Each wall is flat, endless, passes through zero and stands at right angles to its row. A trip goes straight from one point to another. Which walls does it cross, in order?
(in the rows, 128 means zero)

Walls:
(1): [148 101]
(2): [115 149]
(3): [ 65 112]
(4): [100 124]
(5): [152 158]
Trips:
[ 93 146] to [177 142] -> 5, 3, 4, 1, 2
[208  98] to [249  90] -> none
[165 198] to [144 126] -> 1, 2
[111 121] to [114  94] -> 2, 1
[112 109] to [124  57] -> none
[134 120] to [127 121] -> 3, 4
[ 74 128] to [154 196] -> 5, 3, 4
[137  35] to [168 172] -> 4, 3, 5, 2, 1

Walls:
(1): [162  79 165 214 118  52  83 138 154  91 193]
(2): [105  78 131 104 139 175 141 105  85  94 117]
(3): [100 150 154 128 141 164 166 124 133  89 121]
(4): [ 83 141 129 142 117 107  43 117 150 158 121]
(5): [ 84 130 157  88 173 140 130  30 155 175 161]
(6): [147 211 125 165 140 121 138 119 104 118 147]
(7): [113 183 113 126 140  46 182 153 136 126 173]
(8): [131  81 158 138 142  45 237 153 106 141  64]
(9): [180 137 156 144 119  73 165  97  41 154 181]
Trips:
[105 118 128 201 199 136  75 136 158 133 123] to [107 138 185 200  75  96 110 184 138 155 166] -> 5, 7, 9, 8
[137 170  68 146 108 118 174  64  81  90  95] to [ 66 104 152 117 112 149  84 128  73 126 163] -> 8, 5, 7, 4, 6, 1
[125 215 167 136 102  76 135 158 108 115 168] to [132 130  93 112 156 112 138 188  68 120  93] -> 4, 1, 3, 2
[ 47 120 173 240 167  74 170 134 145 104 134] to [152 132  18  86 134 226  82 227 105 117 143] -> 5, 9, 2, 8, 4, 1, 7, 6, 3

Walls:
(1): [173 100 199 117 169  73 166 144  95 141 107 181 162 123  84 111 133 111
  75 166 101 142 115 100]
(2): [120 150  94 169  73  89 154 188 147 140 166 136 127 134 176  75 113 129
  77 129 106 154 174 126]
(3): [200 159 125 112 164 169 106 170 165 128 202  75 100 123  96 132 138  60
  94 164 110 133  97 175]
(4): [ 95 158 123 121  94 111 108 138 102 172  61  92 126 123 110 151 167  95
 111 165 103 177 106 123]
(5): [120 128 110 176  93 218 133 114  79 136 118 181 198 169 135 138  90 135
 164 167  58 122 177 118]
(6): [141 165 140 188 134 116 114  71  93 168 134 112  95 118 130 208 100 175
 129 153  76 100 175 133]
(7): [ 75 122 186 193 135 136 154 189 116 111 100 126  71  77 149 120  85 111
  68 100 122 110 161 181]
(8): [135 122 116 104 173 102  95  97 115  99 158  75 179  99  83 150 135 146
 142  89 127  93 164 194]
(9): [124 116  92  95 175  97 183 118  79 126 124 107 149 140 163 125 138 192
 157 108  99  80  98  90]
Trips:
[133 141 151 103 129  95  30  69 122  76 162 154 166  50  85 149  96 112
 148 170  91  96 127 160] to [172 149 176 105 130 148  97 111 167  93 120  69  83 151 120 126  91 170
 131  69  92  80 130 150] -> 5, 1, 7, 9
[184 140 110 124 139 125 129 105  81 113 179 151 133  58  88 234  96  57
 110  53  90 179 147 128] to [113  94  54 126  85 152 107 121 137 116 121 100  21 176 120  82 104 108
 132 169 109 138 178 115] -> 4, 1, 2, 8

Walls:
(1): [155 131 115  74  97  95 106 149 124 138 168 169 134 113 117 141 124 150
 177 126 137 155 105 121 151 151 142 167 112 141 132 152 194 186 150 153
 146 140 135 172  89 110 144 142 173  92 150 133]
(2): [109 179 133  69  84 104 110  96 119 145  95   7 121  76 123 115  83 105
 102 125 153  96 136 116 133 190 144 125  92 120  96 125  94 168 114 123
 136 161 131  93 178 128 111 157  75 126 139 105]
(3): [115 126 137 137 111 122 160 148 138 150  89 157 167 132 125 115 214 164
  90 145 111 123 152 127 110  78 102 187  44 113 174 181 175 188  78  75
 139 134 130 122 156 133 125 173 129 114 101 108]
(4): [124 124 135 192 109 118 127 128 121  88 156 181 163 134  92  70 132 133
 108 100 114 156 135 143 142 112 151 119 140 159 121 100 120  59  63 137
 128 118 129 126 127 146 123  97 100 152 163 155]
(5): [137 156 110 139 119 180 165 116 117 140 124 116  92 120 148 147 112 119
 120 114  80 130 170 137 110 121  97 118 125 142 135 166 103  77 166 118
 116 152  79 154 107 126 165  87 131 114 147 113]
(6): [163  83  81 127 155  80 163 132 164  92  92 125  83 102 139  78 121  78
 119 106 183 139 107 114  80 173 177 143 124 182 116 126 123 148 132 114
  93 113 137  86  94 136 148 113 107  91 145 207]
(7): [141 105 103 109 111 126  80 154 108 134 131 148 110  97 131 115 177 204
 187 148 110 162 152 103 100 148 160 105 156 102 135 141 122 119 167  93
 139 163 124 129 150  83 126 111 108 105 110 116]
(8): [131  91 116 172 115 138 114 116 151 153  91 130 132  78 131 135 131 135
 129 131 110 104 117 161 154 199 112 139 145 125 112  51 122  68 123  99
 129 121 140  69 132 109 143  98 105 121 128 107]
(9): [ 91 121 121 131  77 114 133 131 106 117 122 101 114 128 144 112 138 128
 141 164 148 147 121 108 103 127  86 130 163 138 105 120 109 106 132 120
 138 135  90  35 130 145 157 142 134  90 128 138]
(10): [125 155 121 126 141 173  88 109 130 132 140 135 149  74 158 118 131 117
 136 126 108 178 117 149 120 160 110 119 120 126 110 125 110 148 154 132
 127 176 114  95 176 175 163 150 117 146 166 151]
(11): [203  93  87 164 156 155 146 120 119 133 160 170 105  95 124  95  83 114
 150 111 131 101 116 102 137  87 146 143 134 109 156 128 152 157 115 144
 157 152 139 150 126 118 147 122 135  89 154  95]
Trips:
[143 133 118 129  29 120 124 125 142 164 109  64 101  88 122 189 140 161
  98 151 110 132  93 132 125 139 110 133 120  88 152 159 158 107 141 149
 100 164  86  72 123 136 142 165 120 127  85  87] to [137 103 104 184  86  99 130 150 127 141 143  86 135 131 102 132 116 130
 160 121 140 150 153 158 134 114 103 113 190 162 122  97 145  87 102  98
 107 150 103 160 149 131 132 124  91 164 132 142] -> 1, 3, 4, 10, 2
[116 141  98 132 131 105 114  92 162 137  99 194  89 112 113 115 131 160
  61 130 145 115 134 102 103 130 191 134 161 166  76 152 158 128 147 106
  75  90 122  79 174 102 119 157 136 167 145 143] to [100 166 116 201 102 119  93 131  86 103 102 117 111 139 117 128  88 115
  93 117 118 136  54 116 183 100 128  89 104 158  92 121  89 162 137 101
 182 128 100 104 107 147  96 120 109 113 149  97] -> 3, 7, 6, 11
